Every row gives one point. Each copy is the shape, with its points in the same order, turned, moved and blurred by noise. Some copies are also mirrored. Which?
In the rows, 128 means zero.

Shape:
[[202 155]
 [197 126]
 [ 86 156]
 [184 143]
 [100 128]]
Copy 1:
[[ 99 192]
 [ 83 172]
 [179 111]
 [103 172]
 [151 104]]
Copy 1 is: mirrored
Copy 2, 5 rows:
[[194 170]
 [197 143]
 [ 83 134]
 [186 151]
 [107 113]]
Copy 2 is: only turned
Copy 3 (5 x 2):
[[109  36]
 [142  59]
 [ 69 141]
 [115  61]
 [ 94 141]]
Copy 3 is: mirrored
Copy 4:
[[145  48]
 [178  68]
 [ 96 154]
 [150  70]
 [124 149]]
Copy 4 is: mirrored

Shape:
[[141 115 203]
 [166  58 157]
 [193  77 149]
 [ 71 102 100]
 [111 132 115]
 [106 188  74]]
Copy 1:
[[129  93 223]
 [166  70 151]
 [189  83 158]
 [ 76 114 101]
 [ 87 132 126]
 [ 85 204 120]]
Copy 1 is: only turned
Copy 2, 6 rows:
[[142 118 203]
 [165  55 159]
 [186  77 147]
 [ 71 109 106]
 [112 135 112]
 [108 191  76]]
Copy 2 is: only turned
Copy 3:
[[181  83 135]
 [180 134 186]
 [201 155 173]
 [ 79 153 120]
 [127 150 101]
 [119 183  40]]
Copy 3 is: mirrored

Shape, 7 rows:
[[158  90 165 194]
 [104 120 189  95]
 [ 71 187 113 113]
 [ 70  93 156 153]
 [165 139 177 171]
 [ 60 103 139 227]
 [128 145 101 154]]
Copy 1 (7 x 4):
[[171  95 165 210]
 [110 130 206 123]
 [ 84 187 119 127]
 [ 79 106 165 179]
 [182 144 174 185]
 [ 79 123 135 249]
 [138 144 106 160]]
Copy 1 is: only turned
Copy 2, 7 rows:
[[123  77 168 187]
 [132 130 212  91]
 [100 197 136  90]
 [ 78  92 165 103]
 [133 131 187 187]
 [ 29  89 126 149]
 [127 146 117 146]]
Copy 2 is: only turned

Shape, 12 rows:
[[133 114 160 138 112 123]
 [132 122 154 123 107 110]
 [143 158 152 135 124 125]
 [108 135 131 121 114 111]
 [143 137 161 125 127 126]
 [140 109 112 134 129 117]
 [135 136  98 249 118 113]
 [ 90 162 147 147 106 126]
 [142 156 140 123 119 144]
 [134 146  51 117 107 148]
 [134 137 154 128 110 161]
 [ 90 131 145 122 144 115]]
Copy 1:
[[127 120 145 125 114 118]
 [124 119 131 114 100 128]
 [154 128 114 123 126 137]
 [104 118 115 123 115 149]
 [147 120 131 107 123 131]
 [105 156 128 111 127 117]
 [112 157  94 215 176  79]
 [122  98 114 154 131 161]
 [148 140 125 122 124 156]
 [ 96 206 100 138 123 176]
 [146 134 157 126 127 152]
 [101  98 119 103 142 150]]
Copy 1 is: mirrored
Copy 2:
[[110 135 133 139 108 151]
 [111 125 132 119 119 150]
 [145 156 131 132 121 124]
 [108 110 136 112 134 112]
 [138 140 141 128 117 143]
 [111 107 106 137 151 149]
 [ 73 143  83 220 147  72]
 [113 125 138 125 101  89]
 [158 136 119 128 113 129]
 [154  98  60 115 160  92]
 [150 119 128 140 100 135]
 [119  99 162 121 133 110]]
Copy 2 is: mirrored
Copy 3, 12 rows:
[[102  98 129 138 112 142]
 [109 114 145 133 111 130]
 [114 127 141 142 137 161]
 [111 138 121 131 124 123]
 [124 110 135 142 126 154]
 [114 102 119 140 151 108]
 [ 23 113  98 198 188 128]
 [ 87 158 105 140 115 155]
 [119 124 129 125 146 165]
 [113 136  99  84 191 109]
 [109 105 112 117 127 169]
 [133 143 101 153 108 129]]
Copy 3 is: mirrored

Shape (12 x 6):
[[181 129 166 153 120  55]
 [113 116 178 156 190  80]
 [ 81 149  99  91 104 175]
 [135 168 135  80 145 204]
 [ 97 107  67 120 130 102]
 [163 110 117 136 113 125]
 [155  67 159 190 237 100]
 [108  93 179  96 210 159]
 [ 86 117 197 184 102 149]
 [199 148 178 138 139  56]
 [134 145  58  93 129 193]
 [ 80 134  69 168 177 150]]
Copy 1:
[[149 107 202 171 104  70]
 [ 59  90 201 133 127  83]
 [119 144 111  43  93 153]
 [128 159 120  64 165 168]
 [ 95 127  95  93  67  79]
 [136 127 137 144  96 117]
 [ 29  98 158 203 167  75]
 [ 59  77 141 115 185 143]
 [ 62 124 207 134  77 176]
 [162 104 214 167 131  67]
 [132 174  71  75 117 133]
 [ 39 179 103  88 109  96]]
Copy 1 is: only turned
Copy 2 (12 x 6):
[[156 188 133 134 118  32]
 [ 94 153 163 132 186  42]
 [ 77 115  92  77 109 174]
 [ 77 162  77 137 147 189]
 [112 117 104  47 147 107]
 [158 144  88 113 122  88]
 [134 141 114 152 248  30]
 [ 98 139 147 139 224 164]
 [ 97  76 146 177 107  95]
 [143 227 140 151 124  47]
 [ 96 143  31  68 140 162]
 [ 56  97  68  79 180  92]]
Copy 2 is: only turned
Copy 3:
[[120 130 209 146  82 100]
 [ 82 153 166 166 161  83]
 [131 104  38 106 114 130]
 [159 137  77  56 156 128]
 [ 72  99  95 148  98 155]
 [138 115 142 135 106 155]
 [ 85 170 201 184 205 149]
 [115 118 122 124 227 105]
 [175 147 102 200 136  73]
 [122 141 224 117  95  88]
 [133 120  57  78 121 190]
 [ 75 174  68 155 137 169]]
Copy 3 is: mirrored
Copy 4:
[[116 104  84 172  73  49]
 [127 135 137 140 155  56]
 [ 74 112 138  89  90 195]
 [115 151 162  61  44 158]
 [120  96  72 112 139 165]
 [142 115 103 144  66 129]
 [212 160 125 155 165  56]
 [160 127 201  88 136 105]
 [ 79 157 178 195 110 125]
 [121 114  95 143  62  23]
 [130 131 100  75  65 201]
 [129 185  99 109 161 176]]
Copy 4 is: only turned
